Each wall is flat, endless, passes through zero and stands at right angles to its row. A trip goes straight from one point to another. Which walls does it cross, in order?
(in the rows, 128 means zero)

Walls:
(1): [150 134  80]
(2): [183 122  88]
(3): [ 85 152 165]
(4): [163 109  58]
Trips:
[ 90  80 126] to [132 130 166] => none
[127 110 100] to [149 191  47] => none
[ 93 144  87] to [117 153 103] => 2
[115 111 142] to [178 127 119] => 3, 2, 4, 1

Walls:
(1): [131 151  96 140 135 104 129 142]
(2): [190 144 185  98 153 117 100 137]
(3): [188 191 111 172 115 166 112 139]
(4): [ 94 146  82 153 134  83 190 146]
(5): [ 85  76 167 128 115 120  79 122]
Trips:
[112  97 110 126  84 191 147 146] to [146  96  78 111  97 162 104 117] => none
[189 114 111 228 106 132 133 157] to [155 138 196 120  93 162 159  93] => 2, 4, 1

Walls:
(1): [187 115 148 114 134  52 140 139 127  74  60 140]
(2): [132 249 165 167 139 131 128 162 148 114 174  56]
(3): [125 136 102  63 114 130 111 127  82 138 128 145]
(4): [100 159  93  85 172 164 101 151 144 111 113 182]
(5): [ 84 132 131 135  79  95 100 147 132 114 116 122]
Trips:
[146 172  82 124 118 132  75 112 171 161 137  91] to [129 142 140 165 145 155 154  65 144 104  71 177] => 3, 5, 1, 2
[127 139 117 112 107 116 124 149 176 156  87  74] to [154  97 181 176 123 203 119  65 137 132 172 203] => 1, 5, 2
[123 141  92 187  72 151 130 107 131 144 157 152] to [ 96  76 102 147 171  58  99  90  74  82 146 173] => 2, 3, 1, 4
[138 168 125  76 185  85 200 125 129 132 212  83] to [109 103 126 150 114  55 101 112  94 129 123 168] => 1, 5, 2
[174 123 146 158 115  68 149 124 183  77 158 134] to [130 112  79 145 101 124 116 193 165 139 164 104] => 1
[ 94 143 167 110 147  85 135 100 186 124 110 112] to [148 165 161  72  78 131 105 132 162 170 169 129] => 1, 3

Walls:
(1): [ 85 140 111 113 158  97  61  84 136  78 171 102 135  21 144 104 206 147
 129 102 129 118 196 142]
(2): [211  82 168 166  79 102  74 130 137 141  77 130 199 131 110 105  96 131
 157 166 124 105 132 106]
(3): [ 91 146  63 112 142 136 180 127 129 224  95 110 121 143  62 113 128 145
  98 153 126 139  58 148]
(4): [ 87 124 170  96 114 175 113 138  61 136 113 150  97 122 142 101 109 134
 112 137 149 105 139 173]
(5): [135 102 123 129 113 148 156  71  88 125  68 203 138 116  89 179 101 118
 195 118 136 129 130 115]
(6): [123 173 125 161 136  98 110 162 127  80 158 105 155 153 129 151 144 122
 110 173 131 118 161 134]
(7): [197  84 108 146 116 143 104 220 171 129 150 154 178  67 130 183  98 176
 163 190 201 122 142 173]
(8): [ 80  77  92 128 103 115  95 140  94 163  81 111 114  78 202 114 116 196
  85  71 128  98 110 162]
(9): [112 128 118 192  92 101 159 157 172 148  96 167 161 117 163 164 124 101
 177 162 140 162 143 100]
Trips:
[180 140 131 164 144 119 236 183  25  97 153 131  85  56 137  99  59 139
  81  73 110 173 176 114] to [128 110 148  94 116 147 143 144 121 177 101 120 121  44 101 227 189  94
 123  75 157 127 136 141] => 7, 1, 9, 3
[183 139 148 131  98 133 163 139 116 170 101 164  97 147 123 140 128 196
  73 179 119 206 153 141] to [113  83 124 164  94 158  85  91  84 127 156 116 117 171  83 141  97 125
 135 114 141 119 148 169] => 9, 8, 3, 7
[184 101 142  83 162  76 101  78  91  91 132  40  93  90 183  94  84  44
 125 153 141 130 113 176] to [149 157 129 142 108 120 109  49 162 131 161 112 128 117  98 166 142 126
  83 134 137 164  94 134] => 6, 8, 4, 2, 3
[153 170 144  90 104  98 147 134 155 117 105  67 133  90 127 121 127 160
  96 105  82  63 114 121] to [204 109 101 158 170 155 135 126 209  92  76 158 139 150 151 136 174  76
  86 176 135 126 170 144] => 3, 7, 8, 9, 1
[ 66 128  75 178 106 129 165 106  54  77 108 153 151 175 134 122 100  85
  90 106 142  73 110 120] to [104  99 100 120 146 138 145 109 190 152 121  90 148 137 120 166 150  70
  85 146 193 157 130 115] => 4, 8, 5, 7

Walls:
(1): [146 114 117 196 116 173 132 163  71 139 140  87 134 117  91 133 112 132
 117 171  94 102 115 138 136 144 128 137 110 131  98 147 138 104 109 152
 107 145 108 160  98 203 165 126 195 148 150 165]
(2): [137  80  99  98 112  86 100 102 120 130 125 150 153  90  99 169 100 151
  38 194  77 132 124 111 150 126 128 125 148 198 125 167 144  43 123 179
 100 155 163 125 107 140 136 107 137 125 121  77]
(3): [142 116 106 223 131 142 136 112 172 174 170 130 141 121 124  94 179 137
 126  86 134 152  65 138 141  68  78  51 116  78  75 196 119 144 158 157
 162  64 149 103 102 189  83 148 174  88 216 103]
(4): [175  76  95 143 151 113 124  78  66  87 146 166 128 113  89 122 122 102
 202 119 130 117 146 129  97  87 125  94 147  87  99 137 140 130  68 116
  87 109 187 123 117 189 101 130  97  90 109 152]
(5): [172 143  96 117 118 136 104 104 162  54 122 162 100 131 136 139 131  94
  83  91 122 133  25 121 111 134 129 149 138 164 103  96 167 137 182  89
 124 231  78  87 155 102 188 151 177  89 118 101]
(6): [156 114  96  83  78 139  87 162 112 171  99 148  78  76 130 110  98 132
 170 129 155  69 125 161 122 150 118 145 139 147 140 107  81 121 108 191
 179 102 107 126 155 128 153 163 159 166 144 121]
(7): [ 97  97 139 176 154 149  97 102 153  97  74 179 117 125  78  86 170 139
 160 107 138 148 111 135 133 162  97 106 151 160  67  80 121 140  73 198
 140 116 102 151 137 165 131 129 147 110 139 108]
(8): [183 126 152 193 121  73 182  98 171 183  94 129 128 135 102 139  96  82
 112 120 176 157 178  47  96 171 103 115  77 143  98 177 122  49  79 100
 110 114 175 144 177 135 129 200 163 107 115 133]
(9): [146 181 137  93 139 101 113 131 166 142 111 127 136 157 125 104 136 141
 112 113 171 185 133 156 124  74 114  88 111 110  92 102 134 103 128 137
 143 137  84 126 112 142 140 151  60 140  74 179]
Trips:
[133 175 115 174 136 110 109 148  64 163  81 153  95 107  98 104 184 121
 163 107 132 114  98 157 201 162 124  56  44 153 146  90 144 190 139 133
  53 120 150 104  76 128 106 123 191 235 198 109] to [154 113  54 163 129 166 153 160 141 179 137 130  95  99 191 171 161 150
 109  55 124 129 169  87 127 183 115 127  98 136 118 183 156 125 119 151
 131 208  92 176  79 107 159 140 157 240  88 130] => 8, 5, 7, 3, 2
[101 119 162 121 129 148 135 104 167 106  89 161 111 105 120  81 119  94
 114  76 106 109 181  59 173 162 128 129 174 114 115 103 125  86 161 143
 176 198  97 113 177 122  75 173 146 104 130  80] to [104  78 153  86 196 112  75 145 114  41  84 160 130  72 102 139  98 147
 133 110 171 121 100 112 120 182 137  69 156 130 137 180 121  87 124  60
  98 121 134  75 122 171 102 118 197 102 159 116] => 4, 3, 6

Walls:
(1): [116 101  52 106 129  99 130 136 113  99  78 132   7 138 162 103 152 125
 146 135  79  88  80 112 165 128 134  94 167 119 143  85 112 151 104 156
 149 122 104 148  95 131 106 105 125  90 120 137]
(2): [173  94 169 152 136 165 122  43 136  93 164 112 164 126 108 124 166  72
 186 158 101 113 125 108 102 138  96 134 119  83 119 118  93 117 133 126
 115 147 114 122 113 168 140  90 147  92  60 150]
(3): [114 181  99 155 135 166 146 137 144 134  88 135 102 129  77 120 113 122
 159  90 133 146  95 102 150 166 112 164 149 116 146 100 120 167  74 131
 133  81 132 139 118 144 108  83 158 118 141 113]
(4): [121  91 145 143 158 127 187 139 157  91 160 103 134  94 149 131 107  79
 104 107 137 102 115 146 109 134 144 136 134 128 126 102 125 152 125 142
 169 167 130 166  88 138 118 171 161 108 160 191]
(5): [144 155 112 117 159 137 119 131 130 136  80 119 140 165 126 145  89 157
 106 107 122 163 145 193 143 120 145 154 161  99 122 133 110 208 119 192
 112 172 125 123 100 113 124  67 115 127 178 120]
(6): [131  74 127  99 110  41 133 119 118 141 149  98 170 156 209 161  99 142
 150 137 127  97 178  80 143 141 172 121 177 119 121 101 144 144 116 149
 189 137 108 176 131 131 115 209 167 119 158 155]
(7): [118 135 172 161 159 102 160 103 114  92 129 149 159 142 182 122 177  86
 127  68 135 105 135 167  99 138 157  94  87 155 185 108  99 129 137 150
  90 124 118 149  91 152 225 107 117 166 126  74]
(8): [221 139 100 118  93 105 128 151  76 100 101  80 136 171  87 155  73 174
 134 173 119 177 107 152 112  98  88 145 183  79 140 156 138 156 114 178
 119  93 135 157 124 112 133 159 187  96 124  80]
Trips:
[146 130 134 114 156 166 169 123  89 106 171 152 181 169 103  87 164  99
 151 115 116 154 175  71  46 160  73 131 110 114  93 163  84 165  74 147
 162 185 186  97 155 133  88 102  43 133  72  93] to [110  77 154 150 123 112  96 127 120 133  82 128 163 146 123 137 109 198
 109  91 107 108 140  91  94  83 177  95 154  45 142 119 156  84 134  89
 127 139 156  64 147 152 186 200 110 157 129 136] => 3, 5, 6, 2, 8
[157  74 108  87  95  88 111 107 117 146 117 168  56 136 152  87 138 137
 161 133  70 117 104 100 127 130  77 147 133 122 126 140 108 135 149 138
 115 164  91 197 167  75 138 129 138  72 105 142] to [ 99 131 140  97 170 139 138  68 106 158 135 139 147  93 151 148 103  99
 176  96 114 121 141 153  93 123  43 167 103 119 142 161 116 128 145 119
 101  94  79 166 176 126 130 140  96 144  98 143] => 8, 7, 6, 1
[149 102 172 137  36 151 153  60 140 125 113 122 177 131 121 141  92 109
 116 162  86 109  74 108 166  95 108 129 144 145 159 131 181 115 147 159
 167 115 115 109 145 124 200 105  68 162 187 117] to [ 85 138 119 127 222 154 115  95 101 107 150 131  72 173  60  66 125 121
 216 151  77  85 133 126 218 157 145 134 120 154  95 142 164 107 151 138
  89 115 143 124 156 102 149 145  82 110 136 132] => 6, 8, 1, 7, 3
[125 117  63 147  65  92 175  97 133 189 100  92 131 115 124 124 115 128
 205 138 151  78 115  42 143 120 135 137 192 120 167 111 201 180 143  96
  42 111 115 114 120 124 122 116  89 164  59  79] to [128 150  81 121 173 132 113  82 108 165 132 138 130 153 121 122  95 140
 135  99  95 157 162 152 160 138 177  85 126 129 124 148 177 137 115 103
  65 137  98 129 174 132  94 125 128 171 114 125] => 2, 5, 8, 1, 6
[151 136 133 125  68 147 144 124 164  97 104  85  83 125 107 150 144  82
 130 117 153 193 124 103 185 157  97  95  97 156 158 186 225 147 161  90
 148 120 119 149 159  94 127 102  87 109 114 108] to [187  92 138 163 148 167  90  90 150 116  88 151 123 166 126 101 124 120
 140 166 137 112 157 114 128 123 117 173 117 138 139 142 102 103 114 124
 129 141 103 144 180  98 129 141  89 167 116 155] => 2, 8, 3
[161 128 173 172 124  72 105 186 142 118 150 141 110 182 163 144 145 135
 119 144 114 137 139 114 112 106 188  74 121 125 153 166 159 104 162  92
 133 108 164 206 143 156 107 150 132 151 142 171] to [117 106 177 124 150 153 152 141 185 150 150 132 127  79 141  77  91 154
 125  69 110 130 118 154 103 132 179 105 114 152 126 156 138 113 115  93
 143 124 103 172 147  82  78 104  94 168 149 125] => 8, 6
[145 118 146 166 165 100 125  71 101  83 107 138 147  93 125 131 110 106
 106 134  93 168 114 141  77  81 136 110  70 164  72 130 162 137 171 166
 157 139 125 155  86  76 115 122  94 112 180  91] to [165 116 137 147 116  88 182 153  93 162  76 148 123 139 100  77 167 120
 125 109 178 148 111 109 126 151  77  75 118 110 162 141 134 140 160 147
 121 185 152 142 155  77 149 109  97 105 161 162] => 2, 1, 4

Walls:
(1): [163 146 160 171 125  43 129 140 147 148 122 153 123 132  75 126 155 177
 122  92  36 144 144 103 104 145  95 124 125  99  87 180 158  57 125 140
 143 112 134 108 153  64 135 103  68 135 138  94]
(2): [ 90 108 150 159 143 135  96 107 115 131  99 156 140 201 210 100 133  85
 101 107 184 198 148 111 127  92 119 140 159 161 188 150 123  68 111 187
 103 190 152 133 214 102 113  98 141 188 129 167]
(3): [ 95 127 143 173 136 104 134 153 143  91 102 152 142 108 138 106 186 107
 111 136 127 136 226 126 157 109 179 178 129 176 104 137 102 132 194 114
 111  17 175 114  89  74 134  93 128 140 175 144]
(4): [178  73  67 203  45  94 146 161  80 162 121 136 157 124 119 134 126 121
 172 167 150 124 203  69  89  87 106 118 133 142 182 111 115 123 145 146
 138 119  76 120 116  75 148 151 144  96 120 134]
(5): [110  94 234  78 116 127 147 177 100  60 147 152 244 117 134 108 100 149
  70 124  39  43  83 134 207 101 179 117 135  63 167 157 109 132 147 196
 125 155 118 126  98 113 174 138  94 152 104 156]
(6): [ 94 164 123 134 100 194 119 207 169  84 148 142 140 113  84 164 100 157
 148  98 176 162  95  80 170 173 131 102 152  83 109 121  99  98  99 118
 156 127  82  97  86 163 117 123 137 104  81  93]
(7): [130 109 168 145 103 159 174 114 145 124  75 162  92 116 147  94 141 138
 139 116 110 118  83 125  61 178  92 177 105  80  85 122 164 139  89  97
 101 105 102  72 122 125 167 171 104 154 150 152]
(8): [ 59 156 109 100 143 164  97 189 112 181 109 140 125 169  94 101  73  97
  59 125 145 120  68 197 125 107 103 182 132  69 150 148 154  73 144  69
 162 136 104  71 101 171 141  83  98  84 149 103]
(9): [ 87 126 111 156 140 109 127 109 110 141 128  81 152 144  88 140 191 145
 112 109 176 133 193 145  89  67  97  97 107 176 141 130 119 143 111 170
 175 136 150 125 133  82 154 136 111 117 109 146]
Trips:
[ 91 167 106 116 157 132  84 131 112 159 159 140  99 125 133 172 137 101
 151 112  70 145 106 167 194  98 105 175 149  97 164 110 125 134 203 121
 150 144  58 160 154  78 171 103 104 111  79 156] to [139  92 106 121 110 180 144 159 221 148 143  29  85 180 109  86 108  93
  57 105  63 136 117  98 153 149 198 117 116 206  90 125 133 129 142 168
 121 114 121 155 119 106 167 215 107 141 194  89] => 2, 3, 8, 7
[147 129  53 230 170  64 124 112 138 172 101 167 173  62 133 164 145 131
 116  78 208 128 110 131 103 134 145  18 155 143 120 140 142 129  75  93
  83  98 129 163 133  82 121 200 130 120 140 137] to [112 184  85 195  90 151 146 151 127 125  92 159 215 153 128  85 124 118
 171 114 100 155 105 150  50  95 156 168 102 133 126  23 178 154 123 183
 134 189  97  70 163  21 106 123 136  55 135 119] => 7, 3, 8
[ 52 170 149 175 159 169 182 155 179 124 125 183 121 135 140 118 118 156
 104 138  40  70 162 175 174 112 165 137 123  53 186 111  96 153 204 110
 103 151 171 151 152 113  99 136 197 113 143 151] to [ 94 103 161 107 167  49 165 118 122  76 197 153 170 137  85 159  71  58
  94 177 130 106  79 153  98  96 140 129 103  90  85 133 125  56 209 143
 169 119 144 176 124 186 137  93 105 142 175 103] => 1
[164 125 101 148 100 115 122 119  90 140 183 111  90 115 125 105 129 120
  98 136 146 171  43 160 107  94 127 133 147 144 124 138 192 140  42 109
 102  55 114  89  66 207 170  69 173 152 131 170] to [146 128 101 119 174 116 129  96 117 102  54  99 122 149 103 182 136 127
 149 184 196 175 144 126 136  76 104  93 123 127 115 120 142 176 221  95
 154 133  86 125  49 120 135 173 111 180 171 190] => 6, 4, 9, 3, 8, 7

Walls:
(1): [121 119 153 139  67 132 124 166  46  97  70 160 135 140  95 135 150  78
 157 153 126 133 106 181 126 162  98 102 136 104  85 127 160 164 207  87
 108  79 117  90 113 113 106 156  80 144  91 129]
(2): [110 101 115  82 184 195 138 107 169 129 190 187  40 120 184 110 146  98
 136 100 110 150 126  64  89 116  97 126 141 137  65 161 131  61 201 177
 184 147 147 175  57 135 125 143 111 137 112  76]
(3): [110  91  87 153 152  82  87 102  99  95  99  79  88 143  85  82 143 143
 153 117 144 125 126 127 141 145 144 123  43 146 145 169 121 165  67 195
 162 162 125 116  71 113 128 167 192 183 111 129]
(4): [136  30  90  94 104  73  90 105 114  76 145 156 145  77 105 120  84  81
 104 176  84  91 153 166 149 182 167 150 105 155 146 141  94 178 123 106
 122 132 201 119 130  69 129  93 127 120 146  92]
(5): [142 148  97  89 136 174 151  98 137 111 157 113 132 148 133 157 115 109
 164 126 161  97 181  69 132 126 115 169 127 153 158  55 115 157 152  91
 154 122 143 171 160  97 122 143 122 182 105  98]
(6): [123  32 104  70 137  79 201 167 138 161 154  81 136 137 165  86 131 103
 136 153  98 141  99  94  68 125 141 168 127 171  87 104 140  81 133 193
  70 132 100 102 125 212 143 140 185  87 130  55]
(7): [ 78 179  79 156 169 205 112 121 107  71  76 108 152 205 154  92 110 121
  87  99 158 135 116  86 208 135 125 128 103  88 114 104 126 150 144 150
 149 131 121 145 146 110  78  63 125 106 132 135]
Trips:
[132 163 138  46 137 124 161  45  91 123  42 143 156  81 140 130 153 129
  97  63 139 143 106 124  79 152 131 130  94  90 138 169 166 134 190 165
 182 115 147 113 126 144 111  84 155  95 125  71] to [114 168 136 142 148 173  91 148 121 127 125 172 102  81 135  99 101 123
 106 125  78 126 183 105 100 148  92 152 104 170 153 137 101 119 164  92
 152  94  99  88 109 101 130 139 102  78 155 143] => 3, 4, 6, 5
[146 120 118 210  86 176  98 146  82 140  95 110 105 140  99 180 122  87
  85  95 163 178 102 148 172 105 137 155 150 112 129 100 152 155 204 166
 148  89 114 144 104 104 125 103  86 124 101 152] to [100  53 140 139 110 112 134 152  56 110 112  68  80 135 128 159 139 149
 110  91 143 139 110 103  98  76  69  87 193 180 119 149  98 127 152 142
 110 171  86 102 149 122 119  90 149  99 144 132] => 6, 3, 2, 7
[149 181 146  95 114 121  79 127 122 104 128 171 119 141 139 174 187 152
 144 164 142 140 119 158 122 133 124  60 130 145 141 152  85 143 210 190
 131 120 148  63 150 134 157 125 151 157  49 173] to [150 115 123 129 203 143 168 159 213  87 134  49 132 100 129 171 109 130
 102 194  75 178 149 161 114  82 105 142  95 116 170 171 145 133 156  64
 106 187 141 181  71 129 164 101  93 159 162 130] => 3, 4, 1, 5
[142 105 131 129 126  69  52 136 132 110 198 109 122 188 139 124 115 112
  97 136 143 158  88  34 122  72 143 123  96  81 176 162 168  83 142 105
 155 100 149 158  94 183 169 129 163  72 152 131] to [117  92 150 133 199 200 149  69  70 122 142 122 123 120 127 139 172 113
 118 121 118 125 183  79 120  64 144 162 118 155 110 127 119 104 150 100
 115 148 118 106 177 109 136 143 171 172  95 132] => 5
[131 129  91 178 105 152 182 218 122 144 139 130 116 179 137 102 138  97
 146 148 207 129 182 109 101 146 133 107 130 166 186 129 152 112  74 146
  93 140 148 110 134  42 148 141 123 101 150 133] to [129 107 160 124 108 141  76 180 106 115 151 101  82  90 144 122 175 124
 107 122 137 123 125 140  77 209 135 110 144  83  85 133 132 127 181 128
 137 173  45 103 127 196 175 159 134  84 178 177] => 7, 1, 5, 3, 2

Walls:
(1): [126 140 180 150  72 134 117 126 137  87 153 129 147 133 144 155 140  81
  57 148 154  81  96 133 136 153 151 155  63  86 101 156 112 167 130 125
 160 124 182 181  52 135 207  98 110 120 151 136]
(2): [185  74 135 101 140 134  90  49 140 169 169 155 112 145 141  86  86 159
 131 152 137  63 175 179  81 115 127 155 147  88 173  74  89 166 189 177
 123 166 153 159 141 117  78 115 156  79 119 145]
(3): [167  86 144 152  82 147 101 135 138 144 144 150 137 118 155 129 109 165
 168 109 153 169 136 113  89 198  91 114 135 179 144 166 178  89 118 103
 140 151 156 148 145  61 120 175 172 117 148  81]
(4): [125 116  79 117  63  79  94 121 137 124 103 132 178  92  81  63 126 110
 147 166 178 134  59 110  84 154 193  89 143 146 123 159 116 165 132 102
 146  72 119 135 100 135 134 127 174 156 156 155]
(5): [138 118 145 100 124 112 147 127  72 177 163 103 132 115 127 156 178 142
 158 148 173  66 122  79 124 147 106  68 144 144  69 170 126 160 116 109
 128 137  82 147  83 119 128 108 145  90  62 157]
(6): [115 146 107 147 128 111 116 104 113  98 125 181 117 105 136 137  86 125
 127 132 127 139  82 137  77  95 167 101 142 119 151 125 158 107 102 161
  81 126 117 117 159 136 153 117 125 171  84 140]
(7): [143 180 120  98 112  85 106  77 125 204 118 176 147 204 154 120  72 122
 201 193 163  61 115  71 198 108 173 155  84  66 107 110 101  89 137 160
 128 127  96  94  64 140 147 127 148 110 180  74]
(8): [128 158 189  98  94 161 153 166 119 162 130  77 133 116 134 138 112 155
 155 119 110  78  93 102  32 116  98 112 146 136 103 134 112 197  46 139
 108  86 160 183 131 147 126 128 163 173 139 162]
Trips:
[ 81  94 132 152  93 118 119 141 100 128 102 138  96 126 138  94 144 101
  69  90  90 114 114 122 159 107 139 102  90 134 116 165 143 148 137 185
 105 110 159 173 127 134 137 104 138 159 182 176] to [110 181 110 110 117 157 148 181 100 158 121 106  99 107 114 121 167 113
 120 148  71  91  96 125 140  70 106 103 159 190 181 182 127 108  94 144
 124 136 126 141 156  90 171 150 131 114 154 172] => 5, 1, 4
[110 179 165 135 124 144 124 142 131  77 186 134 145   7 124 136 124  94
 151 160 104  94 146  93 148  78  97 200 102  94 147  85 139 103 163 127
 153 168 103 128 144 154 188 137 125 137 155 141] to [153 149  59 135 195  58 130  98 172 104 136 178 198 115 138 126 110 104
 137 173  88 179 152 135 147 130  96  84 141  62 172  81 161 145 116 150
 120  79 154 136 146 148 117  72 133  75  41 128] => 2, 1
[162 128 192 130 116  65 127 131  77 113  95 169  90  85  81 165 126 111
 160  84  70 143 132 146 166 126 165 137 108  55 177 144 156 120 171 136
 162 137 133 119 153  43 135 176 143 143 145 111] to [172 212 137 149 124  60 140  52 140 146 101 151  96 130 114 139 122 128
 118  56 144 140 120  63 103 187  58 205 155 182 131 129 130 127 173 148
 122 174 113  83 158 126 160 147 163 122  54 119] => 2, 5

Walls:
(1): [ 85 127 133 160 130 150 127 161 141 153 122 162 109 119 118 123 150 106
  60 113  77  96 126  83 143 153 126 134 119  57  93 185 113 108 122 121
  97 134 173 171 155 144 160 216 143 120 135 128]
(2): [104 159 131  84 106 117 156 176 131 100 105 107  98 109 133 167 137 204
 106 119  89 130 162 128 131 144 103  95 114 135 155 146 106 170 153 131
 129  98 148  88 136 117 160  99 122  74 123  90]
(3): [131 101 144 146 140 105 124 169 117 134 143 124 172 111 176 112 123  73
 102 137 140  68 122 162 138 121  89  81 137  59  63 142 122 144 112 159
 126 113  98 155 137 139 130  78 168  98 127 136]
(4): [143 116  96 160 166  91 249 118 134 109  72 149 114 102  66  86 103 133
 188 113 144 188  85 102 149 153 140  99  98 144 175 133 148 173 123 165
 119 109  83 121 120 156  99 142 139 120  92 100]
(5): [121 111 146 153 144 128 166 102 120 118 122 118 186 127 100 126 177 196
 169 168 161 133  88 165 151 147 132 150  70 127 127  80 100 158 154 177
 163 113 146 135 171 159  86 193 114 136  84 168]
(6): [170 108 115 122 139 116 144 126  81 151 105 108  96 109 171 115 159  97
 166 105 166 162 125 116 130 122  99 162 114  74 111 138 150 150 131 149
 164 135 135 150 142 103 138 130  98 162  93 114]
(7): [144 135 157 111 116 119 110 107 127 107  79 117  99 105 152  90 125 103
 155 138 166 159 151 124  95 121  81  74 119  67 125 140 102 129 140  77
 122 106 121  80 116  59 107 128 177 120 101 108]
(8): [127 114  63 100 101  97 151 140 157 136 165 115 195 143 108 129 150 131
 165 123 119 142  95 148 104  77 138  98 157 146  94 108  72 114 163 171
 151 124 120 168 139 134 146  57 174  96 155 172]
(9): [147  71  95  86 164  44 158 132 137 148 115 172  73 139 150 125 142 140
 112 128 112  94 165 176 156 107  91 136 131 168 135 108  99 178 135 156
  90 118 160 210  51 123 140 160 107 154 128  65]
(10): [ 97  68 118 124 125 108 156 134 120 171 109 151 151 126 129 146  91 180
 105 131 136 107 108  57 137 179 113 154 159 166  93 128 167  98 165 138
 153 122 105 111 145 127 133 137 141 143 185 165]
Trips:
[153 149 128 144 160 133 122 138 139 137 156 102 185 121 159 132 137 130
 131 140 146 147 114 142 153 137 102 165 101 146 128 110 118  92  93  87
  59 121 118 166 132  69 147 126 136  82 114 153] to [137 161 114 108  58 113 102 134 143 138 107  86 126  81 136  94 146  62
 108 153 176 158 138 133 113 122 130 120 151 127 112 138 161 169 102 130
 139 110  99 140 140 160 118 101 176  97 147 134] => 5, 6
[149 156 147 121 102  91 113 139 149 129 101  96 184 159 137 147  74 104
 131 120 161 133 139 152 178 135 132 182 148 113 175  65 179 113 147 139
 143 109 146 138 101 187 189 110 165 150 125 180] to [120 121 147 126  93 115  81 177 127 108 112 180 114  87 147 108 119 126
 148 105 136 119 113 102 125 146 146 126 112  66  98 108 157  84 179 145
  79  97 106 159  62 111 142 141 144 164 145 164] => 5, 6, 1, 7, 9, 8
[144 125 112 158 170 128 105 127 156 141 115 144 115 118 187 154 118  54
 196 134  79  81 206 151 162 140 160 146 149  90 140 145 125 133 116 138
 184 137 104 145 143 176 150 129 159 181  99 168] to [144 131  98 159  87 153 108 186 156  86 156  91 102 101 145 112 159 124
 189 118 127 132 147 141 144 165  99 121 188 101 117  46 122 137  91  76
 178 116 195 160  86 110 136 124 109 174  59 136] => 7, 1, 5, 3
[143 179 128 109  94 107 117  98 100 113  96 165 144  86  92 123 132 153
 132 113 169 133 103 121 161 158 121 138  96 155 125 123 160 142 179  97
 156 198  85 149 101 125 144 136 110 146 150 117] to [186 153  83  94 136 114 183 116 119 176 177  60 146 150 153 116  91 157
  88 117 107  96 110 153 123 149 126 118 165 160  97 172 126 132  91  99
 105 131 143 125  89  68  96 140 118 145  89 123] => 9, 5, 2, 4, 8, 3
[146  90 115 102  82 173 138  95 130 164 152 157 114 137 195  72 138 103
  57 114 129 122 118 101 114 116 160  99  97 138 112 141 126 149 142 101
 193 155 204 121 124  96  76 133 117 139 142 109] to [ 98 127 121  90 135 154 132 108 116 159  72 134  97  85 120  50  95 125
 152  97 142 173 105 176 111 166  97 143 133 164  70 206 104 155 130 131
 103  65 120 168 115 171 136  92 140 120 214 137] => 3, 8, 4, 2
